Each row is a point. The points of each table are mixes of a few directions, plus a little noise. Count the directions of each table, and those that both share. Where both have some left over, give the other angles between the two spaces (their principal angles), to ten degrees, smallest first.

First:
[[-0.24 -0.02  0.10]
 [ 0.80  0.06 -0.32]
 [-0.77 -0.05  0.30]
 [ 0.21  0.01 -0.08]]
Second:
[[ 0.15 -0.41  0.44]
 [-0.03  0.16 -0.01]
 [-0.13  0.44 -0.34]
 [-0.05 -0.07 -0.26]
 [ 0.11 -0.66  0.14]
 [-0.08 -0.28 -0.56]
 [ 0.02  0.82  0.59]]
Directions: first 1, second 2, shared 0; angles 80

First, 8 rows:
[[-1.12  0.41 -0.90 -0.67 -0.45 -0.73  0.63 -0.68]
 [ 0.29 -0.11  0.23  0.17  0.11  0.19 -0.16  0.17]
 [ 0.59 -0.22  0.47  0.35  0.24  0.39 -0.33  0.36]
 [-0.19  0.07 -0.15 -0.11 -0.07 -0.12  0.11 -0.11]
 [-0.14  0.05 -0.12 -0.09 -0.06 -0.10  0.08 -0.09]
 [ 0.28 -0.10  0.23  0.17  0.12  0.18 -0.16  0.17]
 [ 0.67 -0.25  0.53  0.40  0.27  0.44 -0.38  0.40]
 [-0.38  0.14 -0.30 -0.22 -0.15 -0.25  0.21 -0.23]]
Second:
[[-0.70  0.14 -0.05 -0.07 -0.19 -0.26 -0.46  0.34]
 [-0.04 -0.05 -0.03  0.06 -0.07  0.04 -0.13 -0.15]
 [ 0.91 -0.03  0.14 -0.04  0.36  0.22  0.83 -0.08]
 [-0.73  0.13 -0.06 -0.05 -0.21 -0.26 -0.50  0.32]
 [-0.82  0.04 -0.12  0.03 -0.32 -0.20 -0.74  0.08]
 [ 0.96 -0.26  0.02  0.17  0.17  0.43  0.47 -0.70]
 [-0.13  0.36  0.18 -0.31  0.27 -0.34  0.47  0.95]
 [ 0.31 -0.14 -0.03  0.11  0.01  0.19  0.06 -0.39]
 [ 0.23 -0.13 -0.03  0.11 -0.03  0.17 -0.02 -0.38]]
Directions: first 1, second 2, shared 0; angles 70

First:
[[ 0.45  0.01 -0.17 -0.16  0.21 -0.12 -0.17  0.02  0.07  0.00 -0.11]
 [-1.38  0.86  0.01  0.65 -0.24 -0.28 -0.34  0.27 -0.80  0.34  0.54]
 [-0.42 -0.43  0.41  0.05 -0.39  0.41  0.56 -0.15  0.23 -0.15  0.01]
 [ 0.33 -0.58  0.22 -0.23 -0.12  0.32  0.44 -0.19  0.46 -0.22 -0.21]
 [ 0.22 -0.34  0.12 -0.13 -0.06  0.20  0.26 -0.11  0.27 -0.13 -0.14]
 [ 0.42 -0.35  0.05 -0.22  0.03  0.16  0.19 -0.11  0.31 -0.15 -0.19]
 [ 0.08  0.20 -0.15  0.02  0.13 -0.17 -0.24  0.08 -0.12  0.08  0.01]
 [ 0.24 -0.59  0.26 -0.20 -0.16  0.38  0.50 -0.19  0.44 -0.23 -0.18]
 [ 0.44 -0.28  0.01 -0.21  0.05  0.10  0.13 -0.09  0.26 -0.12 -0.18]
 [-0.58  0.56 -0.11  0.32 -0.02 -0.25 -0.33  0.18 -0.46  0.22  0.28]
 [ 0.21  0.97 -0.65  0.14  0.55 -0.75 -1.02  0.33 -0.63  0.38  0.17]]
Second:
[[-0.54  0.48 -0.08  0.28 -0.03 -0.21 -0.27  0.15 -0.42  0.19  0.25]
 [ 1.05 -0.91  0.16 -0.54  0.05  0.40  0.53 -0.29  0.80 -0.36 -0.47]
 [-0.15  0.13 -0.02  0.08  0.00 -0.06 -0.07  0.04 -0.11  0.05  0.07]
 [-0.16  0.14 -0.02  0.08 -0.01 -0.06 -0.08  0.04 -0.12  0.05  0.07]
 [ 0.26 -0.23  0.04 -0.14  0.01  0.10  0.13 -0.07  0.20 -0.09 -0.12]
 [-0.43  0.38 -0.07  0.22 -0.02 -0.17 -0.22  0.12 -0.33  0.15  0.19]
 [-0.84  0.73 -0.13  0.43 -0.04 -0.32 -0.42  0.23 -0.64  0.29  0.38]
 [ 1.11 -0.96  0.17 -0.57  0.04  0.43  0.56 -0.31  0.84 -0.38 -0.49]
 [-0.30  0.26 -0.05  0.15 -0.01 -0.12 -0.15  0.08 -0.23  0.10  0.13]]
Directions: first 2, second 1, shared 1
